Rows are points. Two turns around zero, p and q, are shown by what they do to some points. Where does a point land after both, in the order given? Backwards means that the second turn is done in reverse. Each puzzle has new turns, and all numbers are rounded.
In the rows, 128 means zero.

Turn p:
[152 189 116] -> [179 133  85]
[150 104 137] -> [135 118 159]
[118 117 138] -> [115 136 138]
[ 94 105 107] -> [ 85 114 121]
[110 128 131] -> [113 137 123]
[144 125 138] -> [141 129 142]
Turn q:
[120 113  96] -> [ 99 115 111]
[156 143  97] -> [106 161 108]
[113 139 157] -> [147 123 156]
[123 117 162] -> [160 113 137]
Where do these land?
q, then p: [169 148 107] -> [141 132  80]
p, then q: [ 94 125 158] -> [116 136 171]
p, then q: [141 105 130] -> [152 116 129]
p, then q: [108 133 117] -> [107 119 131]

Turn p:
[147 141 136] -> [145 110 125]
[124 133 150] -> [143 130 145]
[152 146 159] -> [161 104 141]
[103 120  93] -> [101 155 106]
[102 137  91] -> [115 159  97]
[140  92 140] -> [104 110 154]
Turn q:
[117 118  62] -> [168 160  84]
[142 149 154] -> [119 123 163]
[141 127 145] -> [125 112 142]
[131 116 130] -> [129 117 122]
[110 131 148] -> [101 129 130]
Where do these land?
p, then q: [114 113 121] -> [113 143 130]
p, then q: [157 149  94] -> [162 134  93]
q, then p: [ 85 140 139] -> [142 170 115]
q, then p backwards: [159 132 154] -> [148 111 159]
p, then q: [125 105 133] -> [104 128 126]

Turn p:
[151 156 115 128] -> [157 113 112 116]
[ 97 155 154 101] -> [138 176 139 105]
[131 114 112  92] -> [122 112 157 103]
[128 117 154 171] -> [122 140 111 175]
[133 119 123 112] -> [126 119 144 120]
[127 106 110 164] -> [101 108 106 149]
Turn q:
[112 176 133 126] -> [102 164 152 119]
[172  84 129 150] -> [181 112  95 141]
[103 143 146 120] -> [106 133 152 140]
[127 120 118 100] -> [125 105 137 109]
[126 116 115 144] -> [126 125 105 132]
Where do these land?
p, then q backwards: [ 92 148 156 130] -> [137 167 125 158]
q, then p backwards: [150 132 130 127] -> [134 145 135 118]
p, then q: [104  97 161 138] -> [102 163 130 156]
q, then p: [109 117 101 138] -> [ 99 122 123 107]
p, then q: [161 124  97 144] -> [141  94  97 132]
q, then p backwards: [158 139  95 124] -> [117 167 111 112]
p, then q backwards: [123 139 155  95] -> [152 159 145 118]

Turn p:
[110 165  93 134] -> [111 142  87 155]
[150 127 170 139] -> [139 106 168 140]
[154 130 124 130] -> [142 107 122 130]
[152  94 129 141] -> [129  96 137 100]
[110 115 131 138] -> [108 134 136 118]
[ 93 136 121  87] -> [137 181 118 124]
Turn q:
[116 104 153 129] -> [104 144 114 110]
[143 153 138 132] -> [134 115 154 118]
[195 141  97 135] -> [143  57 136 144]
[109 122 137  96] -> [144 151 110 109]
[114 102 133 137] -> [106 141 111 132]
[119 113 136 136] -> [111 137 121 127]
[102 161 101 130] -> [156 149 150 156]
Where do these land?
q, then p backwards: [107 149 160 127] -> [104 103 147 111]
q, then p backwards: [131  93 136 180] -> [ 97 139 120 181]
p, then q: [143 156 126 113] -> [117 101 138 144]
q, then p: [116 109 136 165] -> [ 93 153 132 139]
p, then q backwards: [141 132 110 105] -> [125 122 117  98]
q, then p: [128 124  89 116] -> [119  91 113 125]
q, then p: [129 134 139  90] -> [165 125 113 125]

Turn p:
[141 149 126 135 193 111] -> [175 123  86 137 160 119]
[113 178 111 141 110 137] -> [126 137 135 137 143 184]
[113 111 195 123 111 131] -> [137 171 169 134 104  95]
[119 110 112 141 111 140] -> [ 94 122 131 137 126 129]
[120 117 113 138 109 138] -> [ 99 123 132 134 125 134]
[120 133 101 130 111 105] -> [111 128 106 118 114 152]
[128 105 131  88 123 131] -> [121 123 141  91 123 105]
[171 122 135 129 156 132] -> [160  95 124 138 130 106]
Turn q:
[140 109 125 105 139 132] -> [142 132 147 106 137 134]
[130 106 145 134 117  99] -> [150 102 116 126 140 109]
[101 140 136 114 128 169] -> [120 131 158 148  99 153]
[126 125 138 140 154 140] -> [116 117 131 130 142 152]
[162 135 120 141 122  97] -> [127 140 104 121 156  99]
[106 157 162 132 179 122] -> [ 74  89 148 134 140 138]
[127 146 135 127  98 134] -> [132 139 130 154 114 111]
[110 161 115 128 107 103] -> [108 131 112 133 100  94]
[150  74  75 131 109 157] -> [183 171 106 100 124 163]
Where do these land?
q, then p: [132 100 105  99 150 108] -> [145 120 143  80 128 114]
q, then p backwards: [107 116 130 158 135 134] -> [142 141 100 145 125 116]
p, then q: [ 96 159 115 132 106 136] -> [105 134 152 150 113 157]
q, then p: [168 129 109 124 158 138] -> [156 138 131 112 170 132]
q, then p backwards: [116 146 174 130 126 100] -> [156  94 120 144 138 161]
p, then q: [112 142 110 154 100 113] -> [124 144 122 153  98 153]
q, then p: [149 148 116 127 109 140] -> [146 137 121 139 131 158]
p, then q: [144  83 165  99 140 154] -> [135  84 130 114 151  77]
